Every row gives one point. Each copy is the shape, with its points in the same order, stretched, turned, moved and blurred by noise. Is it also mirrored, or only turned?
(in the rows, 128 means zero)

Shape (6 x 2):
[[170 185]
 [155 153]
 [120 113]
 [ 77 113]
 [134 195]
 [117 108]]
Copy 1 (6 x 2):
[[186 169]
 [157 145]
 [104 126]
 [ 65 146]
 [158 194]
 [103 118]]
Copy 1 is: only turned
Copy 2 (6 x 2):
[[ 73 126]
 [104 121]
 [155 131]
 [177 167]
 [ 85 165]
 [160 131]]
Copy 2 is: mirrored
Copy 3 (6 x 2):
[[178 150]
 [156 132]
 [ 97 134]
 [ 69 165]
 [153 180]
 [ 96 130]]
Copy 3 is: only turned
Copy 4 (6 x 2):
[[174 188]
 [168 153]
 [142 106]
 [ 99  97]
 [137 193]
 [139 102]]
Copy 4 is: only turned

Shape (6 x 3):
[[149 110 110]
 [108 139 121]
 [112 201 171]
 [151  79 151]
 [153 135 133]
 [146  69 110]]
Copy 1 (6 x 3):
[[128 130 159]
 [141 125 106]
 [216 123  75]
 [129  79 169]
 [160 131 147]
 [ 95 101 178]]
Copy 1 is: mirrored
Copy 2 (6 x 3):
[[172  81 118]
 [139 120 112]
 [133 178 161]
 [143  49 159]
 [171 103 141]
 [158  40 120]]
Copy 2 is: only turned

Shape (8 x 4):
[[ 98 107 134 164]
 [ 53 162 190 152]
 [126 117 156 132]
 [139  88  38 104]
 [119 160 167 137]
 [113 102 166 113]
 [167 100 140 130]
 [163 191 103 107]]
Copy 1 (8 x 4):
[[115 125 148 152]
 [103 189 196 119]
 [141 127 145 117]
 [ 82  58  84 117]
 [134 167 144 111]
 [143 117 166 106]
 [163 106 117 124]
 [114 157  69  81]]
Copy 1 is: only turned
Copy 2 (8 x 4):
[[123 132 132 189]
 [ 47 101 193 176]
 [127 146 147 136]
 [178 141  36 144]
 [121 118 175 141]
 [103 170 146 137]
 [158 174 130 131]
 [177  83 130 101]]
Copy 2 is: mirrored
Copy 3 (8 x 4):
[[115 153 136 161]
 [ 51 157 214 119]
 [114 118 164 141]
 [179 154  47 101]
 [ 66 115 160 123]
 [134 124 175 123]
 [142  98 130 152]
 [ 77  98  97  75]]
Copy 3 is: mirrored
Copy 4 (8 x 4):
[[132 136 130 164]
 [ 93 204 105 161]
 [147 149 134 126]
 [159  36 102 102]
 [110 164 140 116]
 [163 162 115 128]
 [166 122 159 112]
 [ 96  94 147  55]]
Copy 4 is: mirrored

Shape (9 x 6):
[[114 157  53  76 116 205]
 [135 140 160  87 125 110]
 [125  60 145 170 125  88]
 [119 152 133 130 155  94]
 [166 147 171 127 103  99]
 [174 143 162 150 133  98]
 [179  80 149 102 141 149]
 [144 154 129  83 134 103]
 [166 141  72 148 101  86]]
Copy 1 (9 x 6):
[[ 76 102  19 109  79 144]
 [101 137 145  94 133  91]
 [130  68 191 171 156 138]
 [100 152 141 128 158 146]
 [142 148 145 124 121  93]
 [151 154 148 145 150 105]
 [135  58 108 123 150  74]
 [112 144 119  85 133 122]
 [172 126 108 124 112 180]]
Copy 1 is: mirrored
Copy 2 (9 x 6):
[[ 72 163  59 113  92 217]
 [136 189 114 145 136 101]
 [199  80 134 110 147  93]
 [171 169 142 123 151 124]
 [186 168 120 165 129  97]
 [194 172 121 164 152 114]
 [142 120  69 156 153 114]
 [154 208  90 129 149 122]
 [229 171  91 127 104 168]]
Copy 2 is: mirrored
Copy 3 (9 x 6):
[[ 89 149  40  68 126 201]
 [160 147 167  86 123 121]
 [128  98 147 195 114  73]
 [142 180 136 124 130  93]
 [199 149 161 115  92 124]
 [203 158 148 141 118 111]
 [174  82 135 125 160 152]
 [160 153 133  72 128 107]
 [162 147  66 128  74  87]]
Copy 3 is: only turned
Copy 4 (9 x 6):
[[ 98 141 105   8 133 196]
 [141 119 172 124 115 155]
 [134  70 116 187 180 117]
 [107 155 151 146 140 119]
 [169 125 137 149  98 124]
 [169 149 132 173 126 117]
 [192 105 136 126 166 183]
 [121 145 160 125 110 161]
 [109 138  65 156 104 154]]
Copy 4 is: mirrored

Shape (12 x 6):
[[151  99 174 116 138  78]
 [120  39 175 139 200 114]
 [172 118  93 133 141 110]
 [118 113 131 133  79 139]
 [164 106 187 141 129 146]
 [ 81  92 187  97 153 120]
 [162 167 102 119 135 174]
 [109 167  98 165 186 119]
 [ 63 137 154 107 161  95]
 [139 117 144 133 133 119]
 [ 77  62 187 140 130 108]
 [ 96 133  94  75 170 128]]
Copy 1 (12 x 6):
[[ 88  71 138 109 115  95]
 [132  78 168 133 103  25]
 [110 102 123 179 146 113]
 [126 127 139 139  89 148]
 [108 102 180 121 123 114]
 [150  77 148  71  93  94]
 [146 119 135 163 176 164]
 [140 138 105 120 170  91]
 [146  97 109  55 116 106]
 [108 111 135 126 123 112]
 [119 109 161  91  54  76]
 [177  79  98 131 142 123]]
Copy 1 is: mirrored
Copy 2 (12 x 6):
[[139 106 121  88 182 106]
 [ 55 141 125 159 243  79]
 [123 104 152 130 145 171]
 [160 160  79 151 120 147]
 [154 136 141 134 137  90]
 [ 99 191  66 112 192  81]
 [132 172 162 113  78 153]
 [ 52 132 141  95 104 111]
 [ 76 177  74  72 159  85]
 [123 129 113 119 138 123]
 [110 158  57 158 193  90]
 [ 66 190  92  86 160 155]]
Copy 2 is: mirrored
Copy 3 (12 x 6):
[[178 102 149  70 154  74]
 [158  69 221  74 153 135]
 [172 110 110 148 134 128]
 [102  92 139 117  91  83]
 [175 112 177  61  90  87]
 [114  99 180  55 139 125]
 [162 147 101 129 100 153]
 [116 168 163 171 168 172]
 [ 82 134 165  93 177 136]
 [137 110 151 106 124 106]
 [ 79  61 215  79 128  90]
 [118 115 107 114 165 187]]
Copy 3 is: only turned
Copy 4 (12 x 6):
[[158 152 130 171 177 104]
 [111 110 159 162 232 143]
 [106 149 109 135 153  83]
 [161 120 145 177 111  82]
 [142 161 175 147 157 100]
 [167 100 150 158 177 152]
 [109 141 129  77 115 101]
 [ 84 142 111 118 132 158]
 [151 112 114 156 146 177]
 [138 143 137 151 147 106]
 [167 101 158 212 169 137]
 [127  91  89  94 145 153]]
Copy 4 is: mirrored

Shape (14 x 8):
[[ 80 165 127  74 188 156 175 111]
 [146 163 126 101  92  94 183 139]
 [ 86 131 159 101 100 142 138 125]
 [111  84 110 162  81 110 141  68]
 [125 166 118 145 110 120 120 109]
 [173 176 135 116 131 115 126  83]
 [162 129 116  73  83 128  74 170]
 [177 157 139 114 106  86 100  91]
 [148  77  67  77 180  78  94 159]
 [177 125 155 160  88 146 181  72]
 [ 89 149 102 149 180  69 152 165]
 [ 84  78  91 162 177 122  80 170]
 [ 90 176  84 153  98  67 118 116]
 [125 177 111 132 111 162 160  78]]
Copy 1 (14 x 8):
[[ 88 142 106  72 164 116 205 118]
 [140 144 153  98  88  89 133 162]
 [ 90 149 153 118 129 150 150 145]
 [126 104 165 195 110 116 139 116]
 [139 147 118 151 106 124 142 149]
 [164 151 113 126  84 117 126 105]
 [ 99 120 103 107 107 138  72 172]
 [159 155 124 143  77 111  89 111]
 [108  88  86 107 194  60  82 126]
 [186 110 180 147  71 149 146 101]
 [144 159 124 118 190  65 151 161]
 [114 108 101 153 230 122 128 153]
 [120 167 114 173 110  75 139 178]
 [131 125 116 136  86 136 187 134]]
Copy 1 is: only turned
Copy 2 (14 x 8):
[[ 84 120 177  85 148 123 133  26]
 [124 111 106  92  88 139 147 126]
 [ 74 106 160 110 127 128  97 129]
 [ 77 183 138 177  99 119 110 161]
 [124 138 125 129 115 125  82 113]
 [177 152 152 112  96 109 109 100]
 [156 120 112  68 166 122 109 203]
 [180 143 135 116  97  90 112 143]
 [158 137 100 114 208  92 190 146]
 [143 180 170 151  55 164 124 144]
 [110  82  89 156 156 120 142  64]
 [109 119 116 179 223 126 112 128]
 [ 95 120  73 140 116  92  80  99]
 [109 167 155 111  94 146  84  82]]
Copy 2 is: mirrored
Copy 3 (14 x 8):
[[ 39 131 103 113 113 137 129  63]
 [106 156 123 166 104 100 185 108]
 [ 70 113 177 138 126 131 165  87]
 [129  38 126 211  91 112 159  92]
 [115 104 131 162 159  96 169  86]
 [140 133 120 150 132 104 138  70]
 [172 132 151  87 135 129 205 121]
 [172 130 136 146 122  70 158  87]
 [182  77  70  63  84 113 157 164]
 [141 116 141 241  92 137 111  69]
 [ 84 112  85 123 138  69 140 157]
 [130  46 103 103 148 123 121 171]
 [ 95  81 105 157 153  52 212 109]
 [ 89 119 105 202 132 136 160  57]]
Copy 3 is: mirrored
